Every row gives one point. Before rounding, the points of a table are all equally far from one centre. They may lie mostly on one side of it. Where is the centre, to within rounding?

Points, 10 rows:
[[-1.98  2.17  1.75]
 [-2.14  2.03  1.65]
 [-2.09  0.06  0.60]
 [-2.43  1.59  1.43]
 [-1.66  2.37  1.86]
 [ 0.96  0.83  1.60]
 [-1.59  1.44  3.15]
 [-1.21  2.53  1.89]
 [-1.12  0.48  3.40]
 [-0.41  2.03  2.88]]
Centre: [-0.84  0.79  1.66]

Points, 18 rows:
[[ 1.93  1.64 -2.73 -1.62 -1.27 -1.16  0.00 -1.98 -3.73  0.52 -1.28  2.18]
 [ 1.72 -1.16 -2.57 -1.01 -1.54  0.36 -0.35  0.08 -2.22  0.29 -2.33  3.55]
 [ 0.90  1.30 -0.28 -0.17 -1.67 -0.19 -1.84  0.89 -4.17  2.75  0.09  3.27]
 [ 0.88  0.59 -2.32 -2.05 -2.13 -0.59  0.04 -1.72 -2.48  2.46 -1.97  3.54]
 [-0.78  0.42  3.46 -0.91 -0.70 -0.28 -0.38 -1.19 -3.38 -0.96  2.88  2.14]
 [ 1.52  0.58 -2.90 -0.80 -1.85  0.06 -1.48  0.40 -2.24  1.57 -1.99  3.08]
 [ 0.72  0.23 -3.26 -0.68 -0.18 -0.52 -1.28  0.52 -3.08  0.69 -0.81  4.08]
 [ 1.00  0.29 -2.58  0.58 -0.59 -0.53  0.30 -0.53 -3.23 -0.28 -2.02  3.57]
 [ 0.61 -1.07 -0.72 -0.74 -0.17 -1.28 -1.68  1.02 -2.25  2.01 -0.02  1.16]
 [-0.32  1.22 -0.72 -2.61 -3.15 -1.29  1.03 -1.72 -3.17  1.58 -1.93  3.81]
 [ 1.49  0.90 -3.18 -1.12 -0.95  0.01 -2.30  1.49 -2.61  0.34 -0.36  3.58]
 [-0.24 -0.21 -4.62 -0.60 -1.55  0.85  0.67 -0.70 -2.42  0.22  0.47  0.17]
 [-1.38  1.41 -1.60 -2.42 -2.73 -0.94  1.39 -0.81 -4.32  0.83 -2.01  3.13]
 [ 1.57  0.12 -2.86 -0.81 -2.35 -0.73 -0.15 -1.29 -3.59  1.15 -1.13  2.89]
 [ 2.92  1.51 -1.64 -1.04 -1.80 -0.87  0.05 -0.58 -3.89  1.75 -0.83  3.42]
 [ 0.02  2.42 -1.23 -0.43 -1.89 -0.16 -0.34 -1.77 -3.50  2.20 -2.16  0.77]
 [ 0.17  0.78 -1.36 -0.29 -2.40 -1.05  2.42  2.01 -2.90 -0.48 -1.84  3.51]
 [ 1.43  1.55 -2.66 -1.04 -0.68  0.40 -2.34 -1.01 -2.48  0.35 -2.22  1.64]]
Centre: [-0.02  1.42 -0.19 -1.79 -1.02  1.51  0.72 -0.19 -1.60 -0.01  0.70  2.30]
